Rows are points. A path goes straight from each point to the next, and from the last back to the first. The post is the endless flat space through its rows: a point in 2 columns, a line in 3, a plane in 4, and so on, so that a path can go around it. Count how often the path circles the post. Going back the other way cancels.
In the rows, 128 means zero.

Post (1 x 2):
[[125 129]]
Path (22 x 2):
[[ 95  67]
 [159  76]
 [143 129]
 [117 196]
 [ 91 143]
 [ 98  75]
 [149  65]
 [165 142]
 [131 166]
 [ 98 156]
 [143 170]
 [147 131]
 [128  81]
 [ 98 109]
 [ 98 138]
 [133 169]
 [102 167]
 [ 92 110]
 [ 90  97]
 [ 84 132]
 [ 74 125]
 [ 67 170]]
Times around: 1

Post (5 x 6):
[[133  80 128 110 128 126]
 [ 95 130 117 126 103 162]
 [116 192 136  79  95 118]
 [161  95 173 150 168 128]
 [166 113 138 127 156 166]]
Path (23 x 6):
[[158 133 136  92 122 145]
 [101 100 135 163  77  99]
 [164 154 137 123 150 137]
 [104  89  48  62 124 127]
 [ 95 135 151 148 135 158]
 [165  80 151  73 152 132]
 [162 173 133  95 119 184]
 [109  90  94 106  88 146]
 [110 160 146 189 137 129]
 [141 162 174 214 214 184]
 [111  82 125  76 130 168]
 [172 171 132  30 111 165]
 [139  85 115 113  92 155]
 [122 175 172 163 110  89]
 [159  95 125 121 168 126]
 [106 106 129 102 128 133]
 [185 112 140  66 170 194]
 [132 191 123  43  64 162]
 [158  91 141 146 138 155]
 [115  89 124 135 119 112]
 [ 83 100 125 143 146 127]
 [109 146 151 118 144 152]
 [172 157 150  70 165 202]]
Times around: 4

Post (10 x 11):
[[138  90 140 155 126 109 120 105  84 151 171]
 [113 135 106 143  70 135 170 128 159 138 168]
 [103 114  64 114 102  75 147 128  98 179 141]
 [109 128  64 158  97 114 121 174 146 159 145]
 [ 92 137 110 155 130 116  80 132 165 170 139]
 [148 124 139 103 100 105 100  95 153 127 139]
 [121 126 145 180 120 138  89 105 110 137  85]
 [154 146 126 116 147 183 147 112 108 142  75]
 [ 96 135 182 109 130  86 102  87 108  96 148]
 [109 117 164 153 125 157  73 128  63 153 110]]
Path (23 x 11):
[[ 80 181 110 188  65 124 122 145  77 122 100]
 [ 71 166  72 158 106 149 165 103 114 191 127]
 [129 137  93 114 144 166 130 134 118 108 114]
 [154  65 165 132 131 119 114  98 141 134 148]
 [171  98  83 111 118  65  81 121 209 187 188]
 [108 127 110 130  88 139  84 154 126 198 171]
 [141 162  60 101  37 131 155 137 178 135 125]
 [ 77 157  94 158 167 123  93 162 142 139 147]
 [151 109  88 188  81 102  82 120 143 166 133]
 [128 144 151 161 177 146  80 107  81 139 101]
 [133 158  83  94 104 220 162 121  97 171 132]
 [113 196 150 199  99 160 136  78 120  97  68]
 [128 143 121 120  61 138 127 163 103 174 170]
 [ 75 187 105 151 152 141 167 150  77 150 139]
 [105 143 108 127  43 104  20 107 161 155 136]
 [ 86 127  77 127  26 126 156  97  87 115  73]
 [117 102  99  70  97 144 122 151 116 181 119]
 [ 79 127 192 131 130 188 165 101 142 100 152]
 [155  99 158 168 100 161 127  86 169 148  69]
 [190  68  63 178  78  88 129 104 110 158  87]
 [100 130 134 120 146 180 173 120  97 124 122]
 [ 93 147 149 130 100 170 129 145 110 132  82]
 [151 109  78 191 133 112 126 145 138 203 111]]
Times around: 2

Post (17 x 18):
[[161 124 152 121  94 169 158 126 189 103 100  94 166  54 111 118 134 137]
 [130 114 150 143 168 138 129  94 160 150 136 100 157 155 100  74 142 126]
 [109 101 117 161 156 138 176 128 130 158 149 176  84 175 132 198 134  72]
 [127 122 114 150 160 126 148 120 132 128 152 208  83 142 190 130 106  68]
 [148 146 166 116 124 114 113 120 163 104 112 140 151 129 131 158 168 158]
 [137 125 137 156 135 153 144 149  90 141 161 111 142 165 126 113 103 111]
 [177 139  77 131 113 139 123 109 127 121 130 141 104 177 111 135 124 108]
 [101 112  84 173 113 113 149 129 157 140 170 143  78 182 136 119 110 144]
 [105 129 152 123 106 150  96 125 136 160 117  85 145 128  71  88 141 138]
 [143 127 136 174 131 133 114 135 126 137  96 113 163  97 102 112 187 136]
 [138  95 145 123 113 161 135 115 115 142  88 126 186 137 115  66 157 156]
 [125 166  82 152 130 131 173 121 152 117 127 158  89 171 169 149 141  86]
 [135 149  85 101 113 168 139 143 199 109 164 166 162  82 179 197 145 127]
 [120 117 157 187 136 163 104 112 118 171  92  81 156 153 108 110 121 158]
 [ 95 128 156 174 148 167 130 100 110  83 114 107 158 110  87 129 156 149]
 [117  90  77 119 130 104 120 133 140 115 110 123 123 173 142 128  92 107]
 [115  81 151 142 139 159 137 104 100 176 111  57 103 142 123  98 156 137]]
Path (26 x 18):
[[109  85 182 147 173 143 117 134 150 152  92 160 127 103 152 110  82  94]
 [104  79 169 122 134 175 142 129 133 243 123  81 131 110 157 133 178 168]
 [190 123 101 147  75 161 172  89 166 134 114  93 146 110 160 131  89 154]
 [125 146 133 109 106 126 123 104 164 106 156 113 112 208  72 162 101 117]
 [ 92 120 170 173 135 200 111 135 117  95 141 141 154 100 150 153 185 174]
 [119 120 131 143 116 137 141 164 146 170 165 159  47 147 100 163 147 118]
 [109 146  78 101 120 122  97 130 110  97  91 114  89  97 107 156 128  92]
 [158 154 118  99 131 158 135 119  68 118 138 119 165  74 110 113 192 134]
 [129 179 147 183 168 141 126  90 126 120 143 123 137  93 119 170 176 108]
 [ 96 141 106 159 107 154 162 137 128 133 128 142 146 149 124 160 191 129]
 [107 115 106 161 165 168 122  81 137  75  92 139 155 134 178  87 122 146]
 [ 64 155 171 168 200  97 113 118 178 169 153 159  76 221  93 188 167 138]
 [ 95 115  97 104 193 145 114  87 104  34 126 249 202  73 173 156 160 133]
 [150  37 150 155 122 172 143  97 117 209  81 126 152 105 169 103 123 127]
 [132 115 145 105 157 155 158 150 124 168 186 107 117 150 178 163 168  77]
 [125  82 118 153  84 145 115 128 130 112  74 123  96  87  89 105 209 192]
 [178 143 167 150 153 110 144 109 166  79 150 174  94 137  82 132  83 101]
 [111 165 113 175 137  92 128 150  79  79 128 112 135  47 102 148 148  90]
 [132 121 104 160 107 152 172  98 155 108  95  81 149 162 124  73  99 131]
 [140 137 106 144 127 101  91 118 196 113 116 125 145 175 112 123 143 149]
 [115 119 109 166 131 158 170 167 148  82 129  29 120 159  67 130 123 154]
 [ 97 136 164 115 197 121  74  99 152 153 187 197 140 118 105  95 137 102]
 [161 195 154 114 164 124 100 137 139 121 145 134 165 148  68 108 148 103]
 [144  81 136 151 163 121 183 118  40 156 113 103 130 120 157 101 104  70]
 [149 185  95 223  62 128 156 102 153  94 125  85 114 129 125 100 134 137]
 [185 171 137 143  75 192  91 125 101 145 139 121 104 198 107 150 117 114]]
Times around: 5
